Each row is a point. To make a cloud, some directions were put in groups of two or more. Within a group, all points are equally far from the middle, so they leave a hole (a ring in 2 directions, a hollow ball in 3). The other directions are filled evenly. Then the cloud was stretched, turned, moved and blurred a little. How many holes are there, and how many directions does each take, smallest first?

Cloud, 20 rows:
[[  5  20  37]
 [ 19 -22  33]
 [ 29  -4 -18]
 [ 45   0   2]
 [ 45  50 -24]
 [ 43  81  -5]
 [ 34 -64  16]
 [ 21  66 -12]
 [-14 -88   9]
 [ 32 -39  59]
 [ 38  -3 -10]
 [ 29 -59  52]
 [-14 -34  -8]
 [  1 -18 -23]
 [-10 -71   0]
 [  0 -79  35]
 [ 20 -75   2]
 [ 22  -9  21]
 [ 30 -92  12]
 [ 53   2 -51]]
Holes: 0

Cloud (30 x 4):
[[ -6 -38  94   4]
 [-22  30 -55  21]
 [  5 -23 -37  47]
 [-30 -69   6 -32]
 [-75 -34  23 -27]
 [-66  -5 -71  -3]
 [ -2   6 -15 -11]
 [-10  30 -67  26]
 [ 44  23 -38 -13]
 [  5  44 -54 -24]
 [ -5  33 -14 -61]
 [ 21 -30  -9  -5]
 [-43 -86   5  -8]
 [-50  -5  39   3]
 [ 16 -53  17 -13]
 [ -5  -3  40   3]
 [-37 -34 -16  56]
 [-47   4 -26  21]
 [ 29 -48   9 -22]
 [ 23 -35  58 -21]
 [ 28  30 -46 -22]
 [  7   4 -69  33]
 [-39   0 -65 -10]
 [-49  29 -13  30]
 [-46 -28  62 -53]
 [-53  20 -87 -29]
 [-40  26 -84 -31]
 [  9 -64  74  34]
 [-94 -56 -17  -7]
 [ 34  28  -5  30]]
Holes: 0

Cloud (51 x 6):
[[-37   6 -52 -25 -42  52]
 [-71  -1   0   8  -2  19]
 [-19  22  -4   9  33  30]
 [ -2   4 -65 -18 -33   0]
 [ 46  -3 -89 -19 -58  24]
 [ 80 -31  -6 -20  17  30]
 [ 66  -3 -36  38 -38  55]
 [ -7   2 -22 -37 -24  31]
 [ -7 -63 -59  22  -8  22]
 [ 17  19 -26   7  14  23]
 [ 39  56   0 -23 -35 -10]
 [  2   0  10  26 -11  30]
 [-29  25  -3  -1  28  37]
 [-15   8  17 -11  16  -5]
 [-17  15 -10  -2  11  55]
 [-58 -23   5 -41 -39  29]
 [ 16  29   3 -17   3  48]
 [ 31  15  19 -78  40  43]
 [ 12  15  84 -35  45 -34]
 [ -9  -5 -47  33 -39  46]
 [ 50 -49 -38 -20 -29  49]
 [ 76  -7  -5   9  40 -19]
 [ 61   5  12  15  23 -39]
 [-55  19   2 -46  -5  18]
 [  8  55  35 -12 -37  14]
 [ 50  48  15 -46 -31   6]
 [-41  17   5  12 -16   9]
 [ 50 -37 -27 -41   2  51]
 [ 65 -25 -10 -31   1  68]
 [ 48  -9 -54 -36 -11  45]
 [-20  22 -60 -20 -11  53]
 [ 20 -33 -92  15 -52  36]
 [  7 -44  11 -38  -1 -46]
 [  9 -52 -10 -17  17  20]
 [ 27 -11  11 -36  43  71]
 [-19  14  30  -3 -12  36]
 [-40   5  21 -79 -31  26]
 [-22  42  50 -30  31   5]
 [-39  24  33  -1  -7   2]
 [  0  -9  51   5   0 -38]
 [ -4  12   1   5 -41  12]
 [  4  -5  21 -32  55   5]
 [ 37   1  11 -72 -26  -2]
 [ 39  -3 -38  41 -39  22]
 [ 35  26 -16 -16  33   2]
 [ 95  -7   8 -32  23  36]
 [ 28   1  16 -51   8  -7]
 [ 47  -5 -66 -59 -34  15]
 [-25  38   0  -3  34   8]
 [-34  15 -93 -28 -43  86]
 [ -3  57  -4  -9  36  46]]
Holes: 0

Cloud:
[[-22  32 -46   7  32   3]
 [-21 -10  -4 -45   7  -4]
 [ 19   1 -64   1 -27  51]
 [-39 -25   6  15 -50 -41]
 [-32  13 -35 -28  51 -66]
 [ 39 -24 -34 -19 -95  -9]
 [ 39  50 -24  -4 -22 -23]
 [ 22   6  35 -40  -6 -59]
 [ 54  48 -25 -17 -10  62]
 [ 37  27 -40  10 -52 -13]
 [-38 -13 -12 -36 -36  32]
 [ 50 -12 -57 -25   5   7]
 [ 38  57  -3   4  12   0]
 [-20  -7 -11 -57 -37 -36]
 [ 22  49  19 -18  26  11]
 [-16 -45 -19  41 -32 -16]
 [ -3 -45 -23 -17 -59  38]
 [ -6 -20   8 -26 -69 -39]
 [-20  16 -35 -59  18 -21]
 [ 78  38 -38 -64 -17   0]
 [-29  -5  -7 -35  37 -77]
 [-48   4  -5 -16 -70  10]
 [  2  48 -60 -28 -62   9]
 [-36   8 -24 -51 -45 -23]
 [ 30 -26  12   6 -72 -39]
 [ 38 -47  -6  14  23 -22]
 [  9  53 -21  17 -10  10]
 [ 40 -22  19 -34 -80 -20]
 [ 72 -29  15 -38 -53  -9]
 [ 41 -27 -58 -18  -7 -46]
 [-18  33  24  -6 -48   2]
 [ 37 -17  59   9  -4   4]
 [-20  37 -74 -57 -45   9]
 [ 34  36 -45 -95  -5  22]
 [-28  13 -35 -61 -10 -31]
 [ 47  11 -42  -3   7 -93]
 [  6   6 -83 -19 -26 -11]
 [ 82  -4 -39 -40 -31 -27]
 [-22  27 -57   8  11 -73]
 [  7 -16 -39  49  -9   3]
 [  5  44 -53 -71 -53 -11]
 [ 24  30  -2 -61  25 -56]
 [ 22   1 -66  -6 -23 -58]
 [ -7  -7  52  23  25  -1]
 [-24  27 -39 -56  -9  48]
 [ 42 -12  55  11 -43   2]
 [ 61 -29 -45 -32 -18 -27]
 [-12 -37  14   7  -7  16]
 [ 26 -36 -20  38  29 -17]
 [ 20 -25  64  69  12 -45]
 [ 17  27 -22 -70  27  -3]
 [ 79  -7 -11  -3  -3  31]
 [-51  35   2  36  21 -54]]
Holes: 2 (2, 3)

Cloud, 78 rows:
[[  2  17  15   8  21  59   7  15]
 [-49  21 -18 -48 -49 -14  61 -31]
 [-13  -8  31 -66 -32   5 -28 -18]
 [-14  30 -20  -4  54 -51  62   6]
 [-27  18 -90   3   3  16  27  12]
 [-11  47 -52  -4 -71  42  51   5]
 [-17 -71  50  -8  64 -56   8 -43]
 [-13   1 -26 -11  30 -24  -7 -10]
 [-10 -22  26  31  79 -70  35 -16]
 [-36  35 -11  18  19  -6 -10  17]
 [-43  53 -15 -18   2 -15   2  -5]
 [ 34   7   8   2  15   8  16 -24]
 [-33  27 -87  38  43  -4  22   8]
 [  7  -7  -5  44 -30  33 -26 -44]
 [-25   7  46 -35  33 -41  29 -46]
 [  7 -49  -2   4  30 -24  46  20]
 [-39   7  47  19   5  -8 -39 -54]
 [-36  44 -48 -20  57 -24 -20  28]
 [-16  43  18 -27  25 -44  35  -4]
 [-48   4   4 -14 -18 -40  23 -48]
 [-15  54 -33   5 -14  -4 -68  34]
 [ 27   3  -7  46 -14  50  -3 -28]
 [-36  34 -41 -55  14 -48  32  -9]
 [ 17 -32 -45  61  45   4  17 -20]
 [  4  -6 -19 -24 -25  48  15 -25]
 [ 19  -4 -18   9  35  -4 -22 -43]
 [-30   8 -24 -16   5  50  29 -28]
 [  2  49 -35  30  44 -32 -16   6]
 [ 24  -2 -22  12 -32  18   4 -36]
 [-23  15  33  19  70  27  -4 -13]
 [ -9  54 -47  25  15  -8  32 -11]
 [-11   8 -26  13  -3  10 -13  20]
 [-14 -39 -47  25  28 -17  25   7]
 [  5   1 -16 -59 -29 -16 -25  35]
 [ 32 -22  -7 -21 -24  40  55 -13]
 [ -7 -68 -66  20  11 -15  71  -9]
 [ 11 -46 -12 -37  -8  -5  46  32]
 [ -8  -1 -32 -25  -1 -67  -7   3]
 [  0  26 -21  20  60  29  32 -23]
 [ 27 -32  49  33  62   4 -18 -41]
 [ -8 -30  42  25 -22   1  66 -72]
 [-23 -20 -30 -55  34 -21  76  21]
 [-39  -7  14  59  80  18  -7 -23]
 [  9  70  10  64  26 -21 -27  -7]
 [ -4 -29 -27 -51  25 -21  34  47]
 [ 26 -64 -20  28  21 -11  54  -6]
 [ 36   2 -32 -30  18 -39  50  23]
 [ -7  29 -63  49 -65  28  30 -13]
 [ -2  20  -9 -31 -43  -1 -15   1]
 [-15 -95  14 -28  -3  19  18 -10]
 [-36 -14  -5 -12 -51  55  20 -27]
 [-75   9 -37 -32  -6 -22  61 -35]
 [ -8  48  26 -14 -29   8  -1   1]
 [ 16  -7  21 -64 -50  26  45 -45]
 [-31  44  12 -94 -70  -5   4 -28]
 [  8  13  -5  17  46 -32  18  -7]
 [  2  58 -55   2  -4   7  34  13]
 [-37   1  34 -24  66   4  14 -31]
 [ 13 -27  -2  68  79 -17  29 -16]
 [-28  -5 -23  30  29 -74  38 -16]
 [ 30 -10 -36  15  49 -21   0 -21]
 [  4 -54  47   6   1  -1  46  -6]
 [  7 -17  22  88 -28  37  35 -51]
 [ 13  19  61 -40 -39   9  -4 -23]
 [-47  31 -58 -10  34 -12  30  -5]
 [-14  28   3  12  50 -18 -64 -12]
 [-18  70 -13   5 -12 -26 -63 -11]
 [-10 -17 -25  17 -26   7  84 -32]
 [ 51 -16 -33 -27 -19  -3  18   3]
 [  7  -8 -31 -40   4 -27 -22  19]
 [-16 -12  -3 -12 -36  26  17 -28]
 [-17 -39 -43  42 -23  33   5  -6]
 [ -4   0 -33  28 -44  25  43 -33]
 [-23  55 -48   1   8 -20  43  -6]
 [  9 -15   9  20  29  12  54 -20]
 [ 10  32  36  22  27 -12  -1 -67]
 [ -8 -16   8  -5  53 -16 -40  -1]
 [ 11  26   8 -60  39  -8  -4  37]]
Holes: 0

Cloud, 95 rows:
[[ 45  51   0  24 -60  26 -13  -7  -3]
 [ 24  -9  23 -32 -12  -7 -48 -32  -7]
 [ 27 -17  21  12 -10  64  75  10  16]
 [ 73   7 -10 -16 -27  74  18 -24  22]
 [ 71   6   6   5 -44  -2  -8 -55 -30]
 [ 22  -9  40   8   5  45  65   6  57]
 [-40 -21  47  -8   7 -44  16 -19 -25]
 [ 17  25  -8 -15  -1  14  13  19  30]
 [ 56 -55  13 -60  14  -9  23   5 -19]
 [ 32  16  27   7  53  36  26   4 -20]
 [ 33  -4  28 -12  28  -7  19 -80   9]
 [ 22  18  10 -33  29  45  -3 -28 -28]
 [ 34 -24 -20 -49 -21  10   6  -4 -33]
 [ 36  -6  24  11  10  10  15 -82  13]
 [ 11  -8  -8 -10  18  -3 -27 -68 -38]
 [ 53 -19 -28 -19 -44  33  52  52  -8]
 [ 38 -47  21  21  -5  40  40  40 -21]
 [  3 -50  30 -55  36   9  52  28 -35]
 [  6 -42  55 -37  18 -17 -14  -5  -3]
 [ 32  49 -12  28 -53  30  -9   6   3]
 [  9 -27  -6 -21  -6  10  11 -81  40]
 [ 28  17  62  14 -35  31 -23 -40 -22]
 [ 58 -29  -6 -21 -45  40  44  32  18]
 [ 63 -42  43 -11   0  10  54  35 -58]
 [  6  34  -9  -3 -56  45   4 -13  42]
 [ 61  11  -2  -9 -39  48  12  -8 -61]
 [ 23 -27 -42 -13   5   9  73  31  29]
 [  8 -29  -5 -12  31  11  95  23  11]
 [ 48  14 -18 -39 -23  40  40  -1 -24]
 [ 52 -52  -6 -33   5 -46  22 -22   9]
 [ -6 -32  -4 -20  -3   5 -16 -64 -41]
 [ -9   4  20 -21 -19  56  44 -36  48]
 [ 24  -2 -21 -30  -9  23   8 -78  41]
 [ 59 -44   9 -32  -8 -39  33   7 -37]
 [ 37  28  -4  19 -37  -1  18  53  -8]
 [-10  10 -17  22 -32  16  31  -6  71]
 [-19 -53  31 -47  37 -11  46   7 -51]
 [ 61  10 -28  20 -35  46  11  12 -34]
 [ 36  62 -13  16 -55  27  29   4   7]
 [-33 -22  57 -10  43 -15   7 -47   7]
 [ 16  16  36 -38  28   1  39 -26  26]
 [ 15   7  43  21  -1 -13  -3 -73  -2]
 [ 46   3   2   5 -13  11  74  44  46]
 [  2 -27  25 -14  20  48  42  48   6]
 [ 21   1 -18   7  28 -18  18 -12 -44]
 [ 13 -28  11 -32 -22  40  82  35  22]
 [ 16   1 -13 -38  31   8  -1 -21 -17]
 [ 47 -48  -6   5   6 -15 -18 -21 -20]
 [-12 -14  19 -32  45   9  25 -50 -52]
 [ 20 -28  26 -38  16 -49  42 -23   1]
 [ 52  35   4  -5 -59  34  24 -19 -24]
 [ 25  43   1 -14 -28  11  40  28  14]
 [ 17 -10  30   8 -27 -33  51  -1 -30]
 [ 37   0  18  -6 -30  60 -17 -17 -61]
 [ 10  17  58  33 -15  25  27  15 -22]
 [  9   9  23 -42  33 -15  -5 -14 -25]
 [-19 -25  34  21  12  -2  -8 -38 -47]
 [ 28  43  25   4   7  50  -2 -59  45]
 [ 15 -35  26  32  15  25   7   3  -5]
 [  9   5  35 -10   9  58  58 -32  46]
 [-29  29  24   8   1  51  19 -36  37]
 [  7 -25  29 -20 -18  62  62  19 -41]
 [ 41 -30  28 -20   3  41  76  62 -39]
 [ 34 -17   2 -30  30  30  29  40   4]
 [ 45  -9  46   1 -28  32  46  -5 -37]
 [ 59  -1  52  11 -14  31  58  18  -4]
 [ 20 -23  18   8  25  59  49 -34  10]
 [ 17   5  -3   4 -18  -7  -3 -94  17]
 [ 26   5  21 -16 -13  60  75  18 -35]
 [ 14  15  29  13 -23  71   0  -2 -54]
 [ 25  35 -24   2 -14   9   8 -61  56]
 [  4  16  40  -7  48  42 -21 -68   7]
 [ 30 -22   8 -30  19  38  93  45   5]
 [ 14  -3   1 -19  30  -2   6   5  38]
 [ 34   6   5 -17  -8  82  -1 -18 -21]
 [ 67  -2 -28  24 -40   2  20 -10  51]
 [  6 -10  42  15 -37 -18  40  19 -16]
 [ -2  -3  -1 -37   0  28 -21 -54 -43]
 [ 66  17  13  23 -19  -6  27  36  25]
 [ 20  -9   0  -7 -23  -3   7 -58 -69]
 [ -1 -62  48 -19  58  10   6 -45 -22]
 [ 34   9 -12  24 -75  48  30  -9  25]
 [ 25 -24 -43 -13 -22 -20   7 -57   8]
 [-18 -28  67 -20  12 -26   3 -21 -21]
 [ 68 -16 -15   6 -39 -44  25   3  -2]
 [  7  28  29 -14 -14  15  59  38   2]
 [ 53  -7  30  -2  12 -12 -21 -20 -89]
 [  6  10 -11  -1  -8  17  19 -86  34]
 [ 19 -23  21   1  51  13  45  45   8]
 [ 31 -10 -31  -5  15 -23  15 -28 -38]
 [ 55 -28  -9  11  -5  27  42  64 -13]
 [ 56  -2 -10   1   3  -5   7 -72  -1]
 [-12  -9  74 -18   3  26  -5 -17 -43]
 [  8  15 -12 -22 -14  31  -2  13   6]
 [ 60  17  20  -2 -38 -23  12 -17 -33]]
Holes: 3 (2, 3, 3)

Cloud (90 x 9):
[[-90  34 -30  19  25   7   5  -7 -12]
 [ 22   5 -42  -7  52  22  11  15 -55]
 [-54  40 -10  16 -39  30 -55  20 -11]
 [ 75   6 -58  23  40  -3 -30  11  35]
 [-41 -13  14  -4  86 -18  32  17  17]
 [-47  16 -66  32  68  33  42  13  46]
 [-25 -18   3 -16 -61  21  -4 -61 -57]
 [ 12 -18  12 -32  -1 -28  10 -19 -25]
 [-36 -23  -1  67  -4  30  -4  44   3]
 [-22 -26 -29  -7  44  -3 -41  52  -9]
 [-23  23 -45  16 -27  43 -45 -53 -26]
 [-13  10  46 -45 -14  51 -27 -37  31]
 [ 50 -12 -26 -35  20  47  19 -29  35]
 [-10  24  16 -24  58  39  44  19 -19]
 [-12 -15  42   7  39 -10  57  27 -37]
 [ 51   3  31  28 -35  39  24 -34  -8]
 [ 29  14 -61   5  18  54  76  65 -20]
 [-36 -31 -51  -3 -21  32  66  13  16]
 [-22 -16   3  41 -15 -13   8  13  53]
 [-39  53  12  26  29 -22  35   6  10]
 [-33  38  -7  49 -33  29  27  -6  -4]
 [-19  41 -53  26  14  17 -14 -45 -26]
 [ 12 -31 -16  62  -6  55 -56  13  22]
 [-23  56  -6  19  12  -9  42  17  42]
 [ 13 -10 -39 -39  -9  57  91 -16  23]
 [ 23 -20 -24 -13  86  31  -6  18  20]
 [-32 -68 -23  -3  -4  50  30   0 -16]
 [ 38  29 -37 -25 -17  33  55 -28  56]
 [-32  20 -11  24  84  14 -19 -22  28]
 [-83  17  -1  29  -9 -41  -2 -52 -10]
 [-29  40  -7  17  24 -11  18 -46 -35]
 [ -8  27 -78   9  19  81  14  21  27]
 [-15  14  14  32   6  29 -77 -28 -31]
 [-28   6  31 -24 -31  57  48   1 -50]
 [ -5 -25  34  27 -45 -18 -46 -14 -70]
 [-22 -34 -31 -10 -18  84  77 -17 -13]
 [ 13  -8 -71  50  23 -42   1  -1 -16]
 [-26 -20  48  23 -31 -24 -37 -18 -21]
 [ 37  28  26 -16   4  37  15  15 -19]
 [-34  34 -37  29  30  35  33  18  80]
 [-57 -25 -25  31 -28  47  65 -11  14]
 [ 55 -50 -11  42 -15 -13  10  -2 -11]
 [-13 -27  64 -15  21  17  26  20  20]
 [-27  23  62  36  -3 -21  -4 -45  12]
 [ 42 -23 -62  -2   4  35  61  44 -25]
 [ 21  13  12  49  12 -41  50   5   1]
 [-39  52 -28  -9  16 -39 -44 -42  59]
 [-18   2 -30   9 -38  44 -25 -73  -3]
 [-35 -57 -48  34  41  13 -36  45 -22]
 [-10  13 -95  29   7  39  28  46 -11]
 [ -1  11 -50  69  29  69 -26  -1   2]
 [ 31  13  29  63 -13  17  -5 -32   8]
 [-18 -15 -42  20  10 -23  41  -5  56]
 [ 11 -73  -8  14  29  29  94  34  -8]
 [-89  39  14  -2  37  51  17 -12  19]
 [-56  16  25  23  11  41  -1 -11 -42]
 [ -7 -29  -1   2  21  60 -36 -38  14]
 [ 62 -41 -39   8  14  32 -30  18  20]
 [-23 -26  22 -21  12 -29 -45 -33  54]
 [-31  12  21  31 -49 -21  -5 -24  68]
 [-25 -59 -27  15 -35 -10  53 -17   1]
 [ 32 -36 -39 -16  60  35  49  20   6]
 [  3  41 -47   8  11  53 -37 -57  25]
 [ 29 -17  23  -2 -16  67  31  40 -21]
 [-32 -26  32   1  30  25   4 -51   1]
 [-27  21  31  36 -73  14 -34 -31 -17]
 [ 20 -24  50  37 -40 -10   4  -3 -51]
 [ -9 -58 -37  12  13   7   1  11  22]
 [-71  24 -33  33 -12  19 -16 -23 -63]
 [-21 -40 -17  73 -10   1  19 -38 -17]
 [ 21  34 -29  41  27  -4  24 -53  57]
 [-49 -26 -38  60  37 -12  56 -10   6]
 [-15  31 -10  11  16 -14  90  39  12]
 [-25 -25  40  28 -50 -15 -13  10 -26]
 [ 79  35   7  12  -7 -23  -7   6  15]
 [-46  11 -41  31  20 -44  44 -55   1]
 [ 37   9 -18 -29  37  41  83  24  70]
 [-60  48 -42   3  40  -3   9  10 -12]
 [-29  31  -9  20 -57  -9 -62  24   3]
 [ 13  30 -11 -23  -4 -33  19   8 -41]
 [ 30  36 -67  34  14  66  10   4  -6]
 [ 26 -48 -16   3  40  21  13  20  67]
 [-13   7  29 -58 -42  20  58 -10 -18]
 [-33 -28 -47  27 -20  70   9 -16 -35]
 [-76  10  -8  39  22  36  13   5 -77]
 [ -8 -49 -45  -7  20  23   3  23  35]
 [-36  46  -6  -3 -29  67  -8  30   4]
 [ 20 -22 -14  14 -67  64  43  -6 -36]
 [-47  39  -6 -23  58  34  67  -4 -13]
 [  9 -10  -7  -4  47 -24  50 -39 -14]]
Holes: 2 (2, 4)
